Each row of a before or after table is a point. The points were changed in one or more steps. Then noise was added and the rows were shuffled. The steps act on columns, c1 being the first. Write out the steps. A step turns or swaps two columns, mirrors them in a line or flattens them onto one, adds a multiple of one to another, or multiplies or shifts one. Angles are multiples of 10 degrees, from the lower column toward the higher: turns from -170 to 170, lines from 10 to 170 but not 90. Use the fewest steps. Two steps may share a column if one is a turn and the other turns, adds or multiplies; they go together, in the order done. Otherwise the lowest column goes first.

Before (9 x 3):
[[ -6   8  -6]
 [ -6   0 -26]
 [  0  16  30]
 [ -6  -9  22]
 [ 19   4   8]
 [-23   5  11]
 [ 16  -5  10]
 [  8   7 -21]
 [-15 -12  -1]]
After (9 x 3):
[[ 18   3  19]
 [-11 -15  -2]
 [ 16  11  17]
 [ -4 -13  44]
 [ -6  -2 -53]
 [ -5  15  59]
 [ -8   5 -13]
 [-23  -4  24]
 [  6   9 -41]]
Steps: turn c1 and c2 by 20 degrees; multiply c3 by 2

Before:
[[ 22  15 -20   6 -21   8]
 [ 12  -5 -30 -27  -1  12]
 [ 19  -1  32   9  17 -22]
 [-12 -12 -17  -2  28  14]
 [ 11 -31 -10 -35  -8 -14]
 [ 24   9  25  40  10   2]
 [ 29  -1   5  40  11 -45]
 [ 39   3  60  -8 -23 -20]
 [  8  10   6   7   3 -19]
 [ 22   8 -12 -16  39   8]
 [ 35  -2  28  35 -18   5]
 [ 17   5  23 -40 -38  -4]]
After (12 x 6):
[[ 12  -4  41  -5  -2  13]
 [ 40   3 -34  52 -24 -20]
 [ 22  15   8 -20 -22   8]
 [  9  10  -9   1   3 -20]
 [ 20  -1 -27  19  17 -21]
 [-12 -13  11 -11  28  14]
 [ 22  10  22   3  38   8]
 [ 16   4  15  43 -38  -3]
 [ 11 -30  33  13 -10 -14]
 [ 28  -3 -33 -24  10 -46]
 [ 35  -3 -46   0 -18   5]
 [ 24   9 -48  -7  10   3]]
Steps: turn c3 and c4 by 130 degrees

Before (11 x 11):
[[  3 -16  23  14 -18 -22 -11  16  30  53  -8]
 [  8 -10  31 -32  28 -17  31 -16  37   3 -16]
 [ 19 -30  -6 -21 -14   3   5   1 -23 -10 -25]
 [ 37 -18  30   1   3 -14  -8   1  16   0  -4]
 [-10  19  16  -6  10 -21   5  31  -4 -19 -32]
 [ 24  25   2  28 -13   3   6  29  18  25  -9]
 [-23  29  20  28 -26 -27  46  49 -10 -10   2]
 [-21 -20  38  21  15 -18  18  -2  17   6 -21]
 [-10 -27  13  -1   6   0   2  27 -22  16  24]
 [ -6 -22  25 -32  -4  21 -20  -2  28  11  -4]
 [ 21  26  60 -26  21  12  -9  -1  -9  10 -12]]
After, 11 rows:
[[  2 -31  23  15  -9 -23 -12  18 -28  54 -22]
 [ 40 -19  29   1   5 -14  -9   2 -10   2 -11]
 [ 23  -4   1  29  -7   2   5  29 -20  24 -11]
 [  7   4  32 -30  38 -16  30 -15 -21   3 -25]
 [ 19 -32  -6 -20 -11   4   5   3 -13  -9  32]
 [-10 -12  17  -4  18 -23   6  32 -21 -19  21]
 [ -9 -51  13   0  -3   0   3  27  34  15   7]
 [-23 -21  19  27 -25 -26  45  49  -2 -11   9]
 [ -6 -19  24 -33   2  20 -20  -1 -16  11 -22]
 [-21 -19  37  20  23 -19  19  -1 -22   7  -5]
 [ 22  27  61 -26  22  12  -9  -2   2   9  13]]
Steps: add -1 times c8 to c2; turn c9 and c11 by -120 degrees; turn c5 and c9 by 20 degrees

Before, 14 rows:
[[  4  25   8   2 -17   7  13   9   2 -10  16  10  18   4  -1  14  -1   3]
 [ -1   0   6   7 -16   3  14  12 -10   1  13  13   7  11  -2  12  20   6]
 [ 12 -11  -2   2   0   9   3   4  -7   6  12  10  14  -7 -17  12   2 -13]
 [  2  -5   3   2  -8   3 -45   9   9   4  -9  11  18 -28   6  12  12  -6]
 [  1  -7  10  -6  -9 -21  15 -19  10  -5   9   2  20  12  12  -2  14   0]
 [  7  -5   2  -3  -1  17   8   3   1  12   2 -56   3  11  16   8  12 -20]
 [ -1   7   4   4  19  -1  15  17  -7 -10  13  -1  22  10  -1  13  26  -9]
 [  8  -9  10   0 -11 -30   5   0 -10   9   0 -45  16   5  13 -21   3 -13]
 [  7   1   3  -8  -4 -12  10  -2   3   9  15  -1  -4 -11  11  16  15   5]
 [ 30  -4   1  -6 -12   4  16  13  -6 -15  17   1   7  10   1  -4  14   8]
 [  2   2  11  10   8  -1   3  12  -2   5  -7 -14 -12   8   4 -12   0  -8]
 [  2 -10 -13  19 -11  14  17  14  -1 -60  19 -10  10   5  -5   8   6 -10]
 [  7 -14   9  -8 -11   4  -3  11  10  10  19 -23  21  -1  12  12  -1  10]
 [ 14 -11 -28  -4   6  -4   8  -2 -17  12   3  10  11   8  -1  18   9  14]]
After (14 x 18):
[[ -6  -5   2  -3  -2 -13 -22   5   2  12   2 -57   3  38  16 -13  13   3]
 [-12 -10 -12  19 -10 -11 -16  -6  -2 -59  19 -11  10   8  -7 -14   6  -9]
 [ 16  -7  11  -5  -7  18  -7   9   9  -4   8   3  19  11  12   9  15 -13]
 [-14 -13   9  -6 -11   2   8   3  11   9  20 -24  21  10  11 -14  -2  -2]
 [  0   2   4  -7  -3  16  -1   7   4   8  16  -2  -4  -9  10 -12  15 -11]
 [-23  -4   0  -8 -11  -4  -1  24  -5 -15  18   1   8  10   2   2  15 -18]
 [ -4 -11 -27  -4   8  10   7  14 -17  12   3  10  10   3  -1 -15   8 -13]
 [ -9  25   7   3 -17  -3  -5   1   3 -11  16   9  18  -1  -1 -16  -1 -14]
 [-10  -1   5   7 -16   2  -2  -4  -9   0  13  12   7   5  -2 -11  20 -14]
 [ -8  -3   4   2  -8   1  16   0   9   4  -8  11  18 -32   5 -11  12  42]
 [-13   2  11  12   8  -3  -8  -1  -2   4  -6 -15 -11  15   3  11  -1   2]
 [-16   8   3   6  19   7 -15  -7  -5 -11  14  -1  23  10  -1 -13  27  -9]
 [ -7 -11  -2   1   1  -5 -13  11  -6   5  12  12  14 -12 -18 -14   3   5]
 [ -3  -9  11  -1 -11  22 -15   8 -10   8  -2 -45  16  28  12  32   3   1]]
Steps: turn c1 and c8 by 110 degrees; turn c6 and c16 by -160 degrees; turn c7 and c18 by -120 degrees; add -0.5 times c12 to c14

Before, 14 rows:
[[ -3 -33  -1  31  16  25 -17  17  28 -17  21 -15 -24   3  20   7  28  21
   24  -4  30  -4  25  22   5  21  -7  32   5  20 -18   8]
 [  4   6   9  18   0   5  -6  21 -28   9 -30  -8   1  43   0  13 -13  -6
   21   3  25 -15  15  -7 -27   0  -4  32   0  34   0  22]
 [  0 -28  -8 -15   2   8 -35 -42   8 -23  -5  25  20  40   8  35  12 -21
  -21 -37  25  22  10  21  23 -17   1  24 -26 -27 -15 -19]
 [ 23  25 -30  29  36 -25  20 -30   0  -7 -13 -18  25  52 -14   0  12   3
    7   7 -29 -17  40 -10  14  29   8   5  11 -30  26 -25]
 [ -1  26  -2 -35   9 -16  -7  24 -25 -40   4   9   7  17  15 -25   0  12
   19  13  -6   7  33  29  27 -40 -17 -17   5 -17 -19 -34]
 [-19 -41  26   4   7  32  18 -21   3  11 -24 -23 -20   1  24   6  20  28
   -2 -19  28  -4  -2 -15   1 -26   1  23 -31  20 -15  16]
 [-10   9  15   2  24  18   9 -31 -35  -5  -3  -4  22  29  -8   2  22  -9
    3  27 -27   4  13   3 -19 -14   0  31  -3  28  18   9]
 [ 24  11  24  14  12  -1  32 -22 -20 -16  -3  31 -26  15   1  30   8   0
   29  -1 -22  33 -10 -19 -12 -10 -21  10   6 -18  37  28]
 [ 11 -36   9   6 -10 -27 -20  -5 -35  15 -35 -37 -24   8 -17   4 -40 -23
  -21  18 -16  21  -4  29  21  31 -14 -22 -10  -6  31 -32]
 [ 16  -7  25 -35  -3 -36 -23   6 -37   3 -39  31  20  60 -34 -11 -15 -22
   24 -28 -30 -16  30 -12  22  -7  -6 -26 -23  -1  29 -26]
 [ 15  -7   3 -35 -14  -4  27  16  10  14 -28 -11  18  40  22 -27 -33   3
   10   0  -9 -20 -28 -12  24   8  -7  -3 -19  40  -3  14]
 [ 20   2  -2  34  25  14 -23 -11  24 -29  -4 -32   3  13 -36 -33  28  18
   32 -34  27   3  22  -9   2   2 -20  25 -17  10   5 -12]
 [-44  20 -13  10  13 -29 -26  -1 -23 -34  -1 -27  25   2 -18 -25  -6 -23
    6   8  25  -8  15  31  18  22  -9   7  -2  -7  34  15]
 [-36   1 -43  -8 -20 -15  17  17   9   3  20 -23   8  25  19  34 -10 -20
  -31 -24 -17 -17 -25 -36 -18  -1 -30 -11 -31 -18  31 -30]]
After, 14 rows:
[[-11   7 -12   2  24 -20   9 -30 -35  15  -3  -4  22  28  -8   2  22  -8
    4  28 -28   4  13   3 -16 -14 -10  31  -3 -30  18  10]
 [ 14  -7  -3 -35 -15   3  26  16  10  32 -29 -10  17  40  21 -28 -34   3
   10   1  -8 -19 -29 -12 -48   9 -17  -4 -20   1  -2  14]
 [  0 -28  11 -15   2  -6 -35 -41   8  -4  -5  25  20  40   8  35  12 -21
  -20 -36  25  21  11  20  12 -18 -10  23 -26  33 -14 -19]
 [-36   1  39  -9 -19  22  17  17  10  24  19 -23   8  26  19  34  -9 -19
  -30 -24 -18 -18 -25 -36  25  -1 -40 -11 -31  -8  31 -30]
 [ -3 -33   5  31  16 -24 -17  17  28   4  21 -14 -24   4  20   8  28  21
   24  -4  32  -4  24  22 -19  21 -17  32   5  -4 -19   8]
 [ 23  24  23  30  37  29  21 -30   0  14 -13 -19  24  51 -14   0  13   3
    7   8 -29 -16  39 -10  19  28  -3   5  11  28  26 -24]
 [-18 -40 -19   5   7 -36  19 -21   3  31 -24 -23 -20   1  25   5  20  28
   -2 -19  28  -3  -1 -14 -17 -26  -9  22 -31 -10 -16  16]
 [ -2  26  -1 -35   9  16  -8  24 -26 -20   5   8   9  17  15 -25   0  12
   19  12  -7   8  33  29   1 -40 -27 -16   6  32 -19 -34]
 [ 21   2   4  35  24 -13 -22 -11  23  -9  -5 -31   4  13 -36 -32  28  19
   31 -34  27   2  22  -9 -11   2 -31  25 -17  -5   5 -12]
 [ 11 -37 -13   6 -10  24 -21  -6 -36  34 -35 -38 -24   8 -17   5 -40 -23
  -21  18 -16  21  -4  29  -6  31 -25 -22 -10  21  31 -31]
 [-44  20   8  11  13  30 -25   0 -23 -14  -1 -27  25   2 -18 -26  -6 -22
    6   8  24  -6  15  31  -3  22 -20   7  -2  19  34  14]
 [ 24  11 -25  15  12  -4  32 -22 -20   3  -3  31 -26  16   1  31   8  -1
   28  -2 -21  33  -9 -19  22 -10 -31  10   7  -2  37  28]
 [  4   6  -7  19  -1  -5  -7  20 -29  30 -30  -8   1  44   0  14 -13  -7
   21   3  23 -14  16  -8 -16   0 -15  33   0 -39   0  22]
 [ 16  -9 -32 -34  -3  31 -24   7 -37  24 -39  31  20  61 -34 -12 -16 -22
   23 -28 -31 -16  31 -12  -9  -7 -16 -26 -23  19  29 -26]]
Steps: turn c3 and c6 by -170 degrees; shift c10 by 20; turn c25 and c30 by 120 degrees; shift c27 by -10

Before, 11 rows:
[[ 20 -23  33 -15  -4   1 -17  11  -3  -5   9  15   0  -6  14   1  11 -23
    2   6  -3 -12 -27  -2 -18  -5  17  36  15   4  27 -16   4   5   3   4
    1  12   1  -7  -4  -5  20   7   2  -5  -4  13 -26   5 -31  -1  -4  -2
    9 -32 -16 -14  14   6   1 -20  10 -11]
 [-10 -17  -3 -11  12  -5  17 -26  -2 -21  -3  -8 -21 -15 -15  14 -11  12
   -5  -2  -6  -2  -3  -6  27  -6 -12  -4  -8  10   9  14   4  -2  -1  -2
   -1   1  27  14  12   2 -12 -18   8 -12 -19  15  -9  32   7  -2   3 -10
    4  -4   8  18  10  20  -6   5 -19   0]
 [ -4 -12  -9   1  -2   6  19 -19 -27  -1   2  -8  13 -28 -22 -20 -22  22
   -4   9 -18 -13 -10 -15 -14  -8  -7  17  -1   0   5  12  21  10  18  26
   -4   9  29  19   5 -19  -8   1  30 -11  20   5   6  22  -5   4   3 -18
    9 -12  -6 -26   8   6   9  -4  11  11]
 [ 24 -10   1  25  10   5  -2  -2 -29   4   3   5   8  16   7 -31   9  17
   10  -9   0 -10  -5   2  32  14 -18   4 -26  -6   2   5  12  -4  -5   3
   12   8  -8  16 -21  16  17  10  -9  24  -8  -3  -5   1  -4   9 -22  17
   12 -20   8 -16   5 -33  15  19  13  10]
 [-18   7   7   1  14 -16  -6   3  -9  -2  -3  -6  10  -3   6   6 -17 -30
    0 -27  29 -19 -12 -14   2  -8 -20 -28 -24   6  -7  15   0  14  -3 -17
  -40  20   3 -11   0  -9  16 -22  -4 -17   7   3  -2 -10 -20  13  -3 -13
   13 -13  14 -27   3  14  -7   9  23   2]
 [ -4 -22   9  12   7  -6 -16  18  -6   3 -23 -10   5   2   1   2  -3 -10
   10  17   1  -7 -27 -18  38   7 -24  26   0  11  -1  11   1  -6   7  -1
  -31 -10   3 -12  25  10   4  -6 -15  26  14  -8  16   4  -4  26 -15   8
  -10  -3   4 -17   8  16 -16  20  -5  -1]
 [ -5  -3   0  -8   4  -1  30  -3 -37 -10  -9 -20   6  -8   6  -7  -1  -6
  -14 -27  20 -11  -4  -5  13   8  -9  -6   1   3  -1  -5   6  -3 -18 -14
   14  15  26  12   4  -1  -2   4   9 -16 -19  -9  -3  -3  18 -12   1 -10
   -1  -6  -1  20  -3 -26  -5   3  -2  -4]
 [-53   3  13  14  -7  11 -17   0 -22   6   3 -21  23 -10 -10 -13 -11  10
    9  -3   6   1  -7 -22   8  -5  -8  -6  10   3  11   1  19  -7 -14 -12
  -20  16  -2 -14  -9 -10 -13  13   0 -13  -9  -7   5  -7 -12 -17  -5  -7
   -4   2 -23   2  32   4 -13   8 -14 -18]
 [ 24  -4  -2   4 -14   6   5  -9 -11 -18   4  14  14   5   4 -16  -5  -3
  -10 -11  19   3  -9 -13  -5   8   1  18   3  60   9  -7   1  -1  11  10
   -6  -3  12  14  -1   0   0  -6  13  18  -8  -8 -19  19   6 -10  -7  18
    6 -17 -25  -3  20   0  14  12   7  12]
 [ 22 -27   5   7  -7  11  -1  34 -27  -8  -8 -18 -12 -10  -1   3  -3  -2
  -19 -14   0  15 -19   6 -23 -13   8 -15 -23   5 -27  -7 -11  26  -5  -2
    2  -6 -10   0 -21 -23  30   5  -9  27  -4 -18 -15  -7 -15   7 -13 -18
  -13  13  -8 -11  16  24  -2  -2  13  -5]
 [ 29 -15   0   9  38  -9  -4  14  -2   5 -22  11  41   1  -4  -1  -2 -11
    1  -9 -12  22  -8  19   9  -3  13  -2   4  31  -5  -7 -10   4   9  16
  -13 -11 -15  11   0   6  -7   7   8   6 -17 -35 -29 -13 -10   7   0  22
   15   1   2  -8  -7  14 -13  -2   3 -15]]
After (11 x 64):
[[ 21 -20  34 -14  -4  -1 -16 -11  -3  -6   9  15   1  -7  14   1  12 -23
    2   7  -4 -12 -25  -2 -18  -6  16  33  14   3  26 -16   4  14   2   6
    3  12   0  -6  -2  -6  19   6   1  -4  12  14 -27   3 -31  -1  -5  -1
    8 -31 -16 -13   6   6   2 -20   9 -11]
 [ -3 -18 -10   0  -1   4  20  19 -26  -1   2  -8  12 -28 -21 -21 -21  22
   -2   9 -18 -13 -10 -17 -14  -5  -6  18  -2   0   6  12  21   8  18  26
   -1   9  29  20   7 -19  -8   0  30 -13 -15   6   6  22  -5   3   3 -17
    7 -12  -5 -26  11   7   9  -4  10  11]
 [ -7   6  -1  -8   1   0  31   4 -35  -9  -8 -21   6  -9   6  -6   0  -8
  -12 -28  19 -10  -3  -7  14   8  -9  -6   0   5  -1  -4   6  -3 -20 -14
   14  14  26  11   4  -1  -3   6   9 -15  20 -10  -2  -3  19 -13   0  -9
   -3  -7  -3  19  -5 -27  -5   4  -3  -4]
 [ 26  -8   0  24  10   4  -2   4 -28   5   3   4  10  16   8 -32   7  18
    9 -10  -2 -10  -5   3  31  14 -19   3 -27  -7   2   5  12   4  -5   4
   11   9  -8  15 -19  14  17  11  -6  22  11  -1  -7   1  -4   8 -23  17
   13 -20   8 -17  -3 -34  16  19  14  10]
 [-18   5   9   1  13 -17  -6  -2  -9  -2  -1  -5  10  -2   7   7 -17 -28
   -1 -26  27 -19 -10 -15   2  -7 -22 -27 -23   7  -6  14  -1   4  -2 -17
  -41  21   5 -13   0  -8  16 -22  -5 -17 -10   1  -3 -10 -20  11  -4 -13
   12 -11  13 -28  15  13  -6   7  23   3]
 [-11 -10  -3  -9  13  -6  20  26  -3 -20  -4  -9 -22 -15 -14  13 -11  10
   -4  -3  -8  -2  -2  -7  26  -7 -11  -4  -7  12  10  15   5   8   1  -2
    0   1  26  14  12   0 -12 -18  10 -12  24  15 -10  32   8  -2   3 -11
    5  -3   8  17  -2  20  -6   6 -19   2]
 [ -4 -24   9  12   9  -5 -16 -17  -5   2 -24  -9   4   2   1   3  -1 -11
    9  17   1  -7 -27 -19  38   6 -23  26  -1  11   0  12   0  10   7   0
  -31 -11   2 -11  24   8   4  -6 -14  26  -5  -7  16   4  -5  27 -15   8
   -9  -2   4 -19  -7  15 -15  21  -3   0]
 [ 25  -3  -1   4 -14   6   5   8 -12 -18   5  14  13   4   4 -15  -4  -2
  -10 -11  18   3 -10 -14  -5   7   2  17   3  62   9  -7   1  20  12  10
   -8  -4  13  15  -2   2   0  -6  13  19  10 -10 -19  21   7  -8  -7  17
    8 -16 -27  -3   0   0  16  12   7  12]
 [ 23 -24   3   5  -6  12  -1 -34 -26  -8  -8 -19 -10  -9   0   4  -1  -3
  -18 -14   0  15 -18   6 -23 -13   9 -16 -24   5 -27  -8 -12  17  -5  -2
    4  -5  -9   1 -21 -22  31   6  -9  27  12 -18 -15  -8 -14   8 -12 -19
  -11  13  -9 -12  28  24  -3  -4  11  -5]
 [-52   5  13  14  -6  11 -18   0 -23   6   3 -22  22  -9 -11 -14 -11  10
    8  -1   6   1  -9 -23   7  -4  -9  -6  10   3  10   1  19  31 -14 -11
  -19  15  -2 -14 -10  -9 -13  12   2 -13   8  -7   5  -7 -10 -17  -6  -6
   -4   2 -23   1  -6   4 -14   8 -14 -19]
 [ 27  -9  -1   9  37  -9  -3 -13  -2   6 -23  12  42   1  -3  -1  -1 -13
    0  -7 -12  22 -10  19  11  -2  14  -2   3  30  -4  -7 -12  -8  10  15
  -13 -11 -15  11   1   7  -6   9   7   5  20 -35 -30 -13  -9   7   0  24
   12   3   2  -8   4  14 -15  -3   4 -15]]
Steps: mirror c2 and c47 in the line at 170 degrees; multiply c8 by -1; swap c34 and c59

Before (9 x 64):
[[  2  17 -16   6  24 -10  13  -2  11   4   5  -7   4  -2  10   1  -2   4
  -13   2  -9  -1  -4  -8   4   8  13  -4 -23 -12   1   6   3   5   5  16
   15   1 -29   4   2  10   0   9 -13   4   3   2   9   0 -10  -8   5  -2
   -2   2  -9   1  31   4  -5  15  -3   9]
 [  0  -2 -29  -4   0 -19   4  21 -21 -14  -1  17   7  18   4   3   6   4
  -10  17  -8  -5   8 -13 -11   5   6  15   4 -13  -2  -2   3 -15   1  -7
   12 -12   6   8   9  10   1  10 -10 -10  -3  -8 -13 -31   1  -9  19   4
   -7  -3  -1   4 -11  -8  -2   2  -3  20]
 [ -3   2   1  12  -3  15   9 -20   6   5   1 -11   4  -1 -13 -12  -1   0
  -20   2  12   4   9   4 -11   9  14 -34   3   1   3   5   1   5  -2  -3
  -21   9   8  -6  16  -2  -2   8 -13  -9  -1  -1  -6   6 -15  -1   6  -6
   -3  48  -2   4  -8  -8  12   6  -7   1]
 [  1  -4 -13  -7  21 -13  14 -17 -18 -17   4  10 -16   8   2  13   1   1
  -18  12  -2   3  10  13   2   6   6  13   0  -2   2   6   0  15   1  -1
   10  13   6   0   2   0  -3   8 -11  -4   7 -13  10   4  -6  -9  16   1
   21 -10  -6   3 -12  -9   0 -39  -3 -32]
 [  5  19  -6   9  -3  11  12 -17 -19  17   3 -16  -3  16  10   3 -27  -3
   -6   8  -7   7   4   5 -10   5   4  12   9 -12  -5   8   3   9  -1 -10
   12  10   2  -6  -9  10   3   9   5   0  -6   5   8   1  -5   9 -27   0
    2  -9  -1  -4 -12  -8  -2 -39  -3  16]
 [  1   3  -9  -9  -6 -18   5 -24  10  -5  20 -17  -2   3   0 -12 -25 -11
    7  -4  -2   5   6 -12  -4   5   6  -6   4  -6  -3   6 -11   0  14   4
    5   6 -19   8   7   9   1  10  -9 -11   1  -9   6  -9   3  -6  19  -2
   24   0  13   3  -5   2  13  16  25  18]
 [ 20  -1   0  10  -7 -11  -8 -19 -22 -17  -1 -10   2  -1  10 -11  -6  -3
   30   9 -10   4  -4   0 -10  -2  19  11   9 -12  -2   8   0  15   4  16
   -1   0 -10  -8  -2  -5   3   7 -23 -10  -7  -2  12   5 -12   2  -5  -1
  -11   1  -5   1 -11  -8  17  19  -5  20]
 [  0  -2   2  -9  -7 -12  12 -22 -18   2   3  55   7   3  10  -8   6  -4
   -9   0  -6  -3   4   4   1   1  14  15   8  -8 -13   0  -7  17  18 -10
    4  -4 -16   7 -10  -8   4  10 -20  -8  10   7  -7   7  13  -3  10   0
    6  -6  -2  -6  -9   8   0  -1  -8  -6]
 [  0  -1   1  -7   5  44   2   2  33  -8   3 -13 -12   1   6  12   6   0
  -13   9  -4   7  10   9   3  -8   4   9   7   2   0   3   2  -2   0  15
   15  11   3   8   4   4 -19  12 -13  -3  -6  -3  -2   6   0  -2   5  16
   -5   0 -11   2   2  -4  -2  15   2  15]]
After, 9 rows:
[[  1  -4   0  -6   5  44   1   2  33  -8   4  -8 -12   1   6  12   6  13
  -14   9  -3   7  11   7   3  -6   2  10   6   2   0   2   2  -2   0  15
   14  10   3   7   4   4 -19  12 -13  -2  -7  -5  -1   6   0  -3   5  16
   -5   0 -11  -2   2  -5  -3  14   2   7]
 [  4  -4 -13  -8  21 -13  13 -16 -19 -17   4   9 -17   7   1  13   1 -28
  -18  11  -2   3  10  14   2   6   2  13  -1  -2   4   6   0  15   1  -2
   11  13   5   0   2   2  -2   8 -11  -5   6 -13  10   4  -7  -9  15   1
   22 -10  -5  -3 -13  -9   1 -38  -2 -18]
 [ -1  14  -8   9  -4  10  12 -17 -19  18   3  -8  -4  17  11   3 -27  14
   -6   8  -7   7   4   4  -9   4   1  11  15 -11  -4   8   3   9  -1 -10
   13  10   3  -8  -8  10   2   9   4   0  -6   5   9   1  -4   9 -27   1
    1 -10  -1   1 -12  -8  -3 -39  -4  11]
 [  1   2  -9  -9  -5 -19   4 -25   9  -5  18 -14  -1   2   1 -13 -27  10
    7  -4  -1   7   5 -13  -3   4   3  -7   6  -6  -3   5 -12   0  15   4
    5   7 -18   8   6  11   0  10 -10 -10   0 -10   5  -8   3  -5  19  -3
   23  -1  13  -3  -4   1  13  17  25  19]
 [  9  -3 -29  -4  -2 -19   5  20 -20 -13  -1  20   8  16   5   3   5  19
  -10  17  -9  -6   8 -14 -11   4   3  17   2 -12  -3  -2   1 -15   1  -6
   12 -11   6   7   8   9   1   9 -10 -10  -3  -8 -12 -32   0 -10  19   4
   -7  -3  -2  -3 -11  -8  -2   1  -4   7]
 [ -3  -6   1  -7  -7 -13  13 -22 -18   1   2  62   6   4   9  -8   6  -7
   -8   1  -6  -3   5   3   2   1   5  15   7  -8 -12   0  -7  16  18 -10
    3  -4 -15   6 -10  -8   3  10 -20  -9  10   7  -7   7  13  -2  10   1
    6  -6  -2   3  -9   8  -1  -2  -9   1]
 [  4   1   0  14  -2  15   9 -21   7   4   1  -9   4  -1 -13 -12  -1   1
  -20   1  12   5   9   3 -10  10   5 -33   3   1   3   5   1   5  -2  -3
  -21  10   8  -5  16  -2  -1   8 -14 -10  -2  -1  -5   6 -15  -1   7  -7
   -3  47  -2  -1  -7 -10  13   6  -7   2]
 [-14  -4   0  10  -7 -12  -7 -19 -22 -16  -1  -3   3   5  10 -12  -6  16
   30   9 -10   4  -5  -1 -10  -2   7  11   9 -12  -1   7   0  16   5  16
   -2   1 -10  -8  -2  -6   3   6 -23 -11  -7  -2  13   5 -13   3  -6  -1
  -11   1  -6 -14 -11  -8  15  19  -6  12]
 [ -1  24 -15   6  24 -10  13  -3  11   4   5 -24   3  -1  11   1  -3  12
  -13   4  -9  -1  -3  -8   4   8   6  -4 -16 -12   0   7   4   4   5  16
   16   0 -29   3   2  11  -1   8 -14   5   3   2  10   0 -11  -8   5  -2
   -2   2  -9  -1  31   5  -6  14  -2   1]]
Steps: turn c1 and c58 by -140 degrees; turn c1 and c14 by -20 degrees; add 0.7 times c29 to c12; turn c2 and c29 by 20 degrees; turn c18 and c64 by -60 degrees; multiply c27 by 0.4
